Each row of a before or after table is a point. The points were changed in one or more steps. Then noise was added and the rows were shuffled. The steps act on columns, c1 being the first. Name the steps. A step turns or swaps two columns, mirrors them in a line or flattens them onto one, adds a multiple of one to another, or multiplies or shifts one. Angles are multiples of 10 degrees, from the lower column toward the higher: turns from -170 to 170, lines from 10 to 170 but not 90. Use the fewest steps. Two steps may share a column if one is a turn and the other turns, adds or multiplies; they go together, in the order done. Otherwise the lowest column goes first.

Before:
[[ -0.4   4.2]
 [ -1.5  -1.0]
 [ -2.5   2.0]
 [ -0.1   6.4]
 [  1.5   1.7]
 [ -2.6  -1.6]
 [  0.9   1.4]
 [  0.5   0.8]
 [ -5.8 -10.9]]
After, 9 rows:
[[ -1.1   1.1]
 [  4.2   0.8]
 [  1.8  -1.1]
 [  6.4   1.2]
 [-11.7   4.0]
 [ -1.9   2.5]
 [  1.7  -0.4]
 [  1.4   2.5]
 [  0.8   0.1]]
Steps: turn c1 and c2 by -80 degrees

Before (9 x 6):
[[  0.1  -1.0  -5.7  -2.9   5.3  -1.6]
 [  0.6  -2.2  -3.4   1.0   5.2   1.4]
 [  2.5  -4.0  -7.3  -0.9   1.8   2.6]
 [  0.3   1.4  -3.7   0.0   2.6   3.3]
 [ -0.4  -1.8   7.2   0.8  -1.6   2.0]
 [ -0.6  -3.5   2.2  -3.2   4.4   1.1]
 [ -0.2  -1.4  -4.3  -6.5   5.3   2.9]
 [-11.3  -4.7  -5.8  -3.5   1.6   0.4]
 [ -1.8  -1.2   7.6   0.1  -5.1  -1.6]]
After:
[[ -2.1  -1.2   7.6   0.3  -5.1  -0.8]
 [ -0.3  -1.5  -4.3  -6.2   5.3   1.2]
 [  0.0  -0.9  -6.1  -3.2   5.3  -0.8]
 [  0.6  -2.4  -3.1   1.0   5.1   0.8]
 [-11.4  -4.7  -6.2  -3.5   1.5   0.2]
 [  0.2   1.3  -3.6  -0.1   2.6   1.4]
 [ -0.6  -3.3   2.2  -2.9   4.2   0.4]
 [ -0.5  -1.7   7.2   0.8  -1.5   1.1]
 [  2.7  -3.6  -7.3  -1.3   1.8   1.2]]
Steps: multiply c6 by 0.4

Before, 11 rows:
[[-5.9  1.8  6.2 -2.4  0.7  0.7 -3.3 -0.8 -4.1]
 [ 2.4 -0.2  3.9  9.3  2.4  2.1  3.3 -3.1 -6.1]
 [-3.1 -0.5 -6.5  0.3 -0.8 -1.8  6.7 -1.6 -1.3]
 [ 1.2  0.0 -1.8 -4.7 -0.3 -0.8  2.0 -2.0 -2.4]
 [-2.8  0.6 -1.3 -0.7  2.6  5.9 -2.2  0.7 -2.5]
 [-2.5  1.7 -1.4 -0.2 -4.4  3.0 -0.1 -2.9 -4.4]
 [-7.6  4.4 -2.5  3.8 -2.1  2.8  4.6  1.1  3.4]
 [ 3.4  7.5 -3.0  9.4  1.4  6.2 -6.1 11.1  0.9]
 [-0.8 -3.3 -1.4  1.1 -0.1  1.2 -0.2  2.1  9.8]
 [ 2.8 -4.5 -2.2  2.7  2.5 -2.6 -4.8 -1.6 -0.9]
 [ 0.5  1.9  1.4 -0.3  4.9 -0.1 -8.0 -2.7  6.3]]
After (11 x 9):
[[-0.9  6.0  6.2 -1.7  1.6  0.7  3.6 -0.7 -4.4]
 [-2.5 -4.7 -2.0  0.8 -0.5 -2.5  4.6 -1.4 -0.8]
 [ 0.8 -0.8 -2.3 -2.7  2.3 -0.8 -2.0 -1.9 -2.5]
 [-2.9 -0.6 -1.4  0.6 -0.6  1.2  0.5  2.4  9.6]
 [ 0.4  8.9 -2.6  3.3 -3.0  2.7 -4.5  1.1  3.4]
 [ 0.1  3.0 -1.2  1.9 -1.9  2.8  0.0 -2.9 -4.1]
 [ 0.8 -2.2  3.7  4.6 -3.7  2.0 -3.1 -3.0 -6.2]
 [-0.9  3.0 -0.8 -1.8  1.4  5.7  2.3  0.9 -2.6]
 [ 8.2  0.7 -3.1  4.8 -4.3  6.1  6.3 11.1  0.9]
 [ 1.9  0.5  1.1 -2.5  2.2  0.4  7.8 -2.7  6.1]
 [-2.2  2.4 -6.6  0.6 -0.5 -1.8 -6.9 -1.5 -1.1]]
Steps: turn c1 and c2 by -60 degrees; flatten c4 and c5 onto the line at 140 degrees; multiply c7 by -1
